Every row gives one point. Any point is a mix of the corners, with weights that add up to 1. It lies inside the corners' shape when no weight is negative. Is each point inside? If not, which corners have a negative weight?

Corners:
(1): +3.29, -0.31
(2): -3.03, +3.08
(3): -0.44, -1.61
Points:
-0.38, -1.39 -> inside
-2.82, +2.18 -> outside (1)
+1.09, +2.07 -> outside (3)
+1.29, -0.79 -> inside

Corners:
(1): +0.80, +0.50, +1.15, +5.09, -0.52, -0.61
(2): -0.62, -3.70, +1.10, +3.26, +0.65, +0.42
(3): -3.93, -0.41, +2.54, -2.79, +0.08, +1.10
(4): -1.05, -0.99, -0.98, +0.93, -0.24, +2.64
(5): +1.45, -0.42, +5.05, -3.42, -2.23, +1.32
(6): -0.18, -0.74, +3.11, -1.74, +2.42, +1.86
(7): -0.65, +0.43, -8.56, -1.05, +1.05, -4.89
Points:
+0.50, -0.90, -2.83, +0.98, +0.59, -0.64 -> outside (3)
+0.11, -0.57, +2.02, -1.64, -0.97, +1.02 -> inside
-0.43, -1.55, -2.09, -1.92, +0.91, +0.28 -> outside (1, 3)
-0.85, -0.97, -1.05, +0.54, +1.66, -0.33 -> outside (5)
-0.82, -0.33, +1.58, -0.37, -0.47, +0.51 -> inside
-1.97, +0.36, -0.85, +0.85, +2.25, +0.61 -> outside (2, 5)
+0.64, -0.28, +2.99, -0.62, -1.18, +0.61 -> inside

Corners:
(1): +6.27, -3.90, +0.16, +2.04, +2.43, +0.31, +6.08, +1.50, +1.97, +3.18, +1.09, -1.04
(2): +2.24, +0.05, +1.10, -0.44, +0.35, -6.01, -2.27, -2.01, -0.05, +2.70, +0.49, +1.81
(3): -2.28, -3.84, -1.03, +0.43, +0.92, -2.13, -0.12, -1.58, +0.86, +0.51, -1.20, -0.45
(4): -0.74, -2.88, +5.61, +0.28, +1.20, -0.46, -1.11, -0.68, -1.41, +1.84, -2.39, +1.63
(5): -0.11, -2.20, -1.73, -3.90, -1.46, -1.74, -2.19, -3.61, -2.21, +3.20, +1.09, +0.74
(6): -0.28, -0.41, +2.88, -0.05, +1.03, -4.03, -0.54, -1.55, -2.60, +1.42, +2.69, -0.32
(7): -1.50, +4.36, -2.21, -1.09, +2.30, +0.36, -0.76, -2.34, -1.56, +0.61, -2.65, +1.85
(8): -0.54, -3.07, -1.45, +2.09, +1.11, +1.45, -2.41, -2.15, +3.19, -6.62, +0.58, +0.70
(9): -0.88, -1.85, -2.45, -7.13, +1.45, -1.85, -2.57, +1.15, -1.92, +3.03, -1.09, +0.13
(10): +0.24, -1.00, -0.79, +0.17, +0.30, +0.47, +1.40, +1.44, +2.15, +3.24, +1.61, +1.51
(11): +1.87, -2.07, +5.17, +0.75, +2.60, -2.54, +1.55, -3.37, +2.75, +2.42, +1.29, -1.13
(12): -0.74, +0.01, +2.16, +0.14, -1.38, -0.66, -2.36, -1.37, -0.26, +1.49, -0.88, -2.12
(13): -1.25, -2.65, -1.79, +0.44, -2.78, +0.01, +1.87, -2.40, +4.81, -7.51, +0.80, -0.06
Points:
-0.27, -1.31, -0.41, -0.34, +0.10, -0.81, +0.17, -1.23, +1.30, -0.71, +0.17, +0.46 -> inside
+0.17, -1.22, +0.14, +0.22, +0.97, -1.07, +0.02, -1.39, +0.38, -0.38, +0.46, +0.22 -> inside
+0.60, -1.39, +1.10, -0.02, +0.58, -0.94, -0.13, -1.29, +1.28, -0.17, +0.83, +0.44 -> outside (3)
-0.03, -1.45, +0.85, -1.52, +0.71, -1.66, -1.21, -0.97, -0.51, +1.70, -0.52, +0.76 -> inside
-0.51, +0.21, -0.28, -0.43, +1.11, -0.96, -0.15, -1.18, -0.22, +1.21, -0.14, +0.78 -> inside
+2.12, -2.79, +2.76, +1.11, -0.67, -1.83, +0.10, -1.53, +0.98, +0.66, +2.37, -0.48 -> outside (3, 7, 9)
-2.33, +2.35, -1.59, -4.73, -0.94, -0.69, -2.63, -2.77, -1.03, +1.32, -1.93, +1.62 -> outside (1, 3, 6, 8)
-0.58, -0.98, +0.50, +0.10, +0.80, -1.93, -0.90, -1.02, +1.00, +0.28, +0.05, +0.65 -> outside (1, 5)
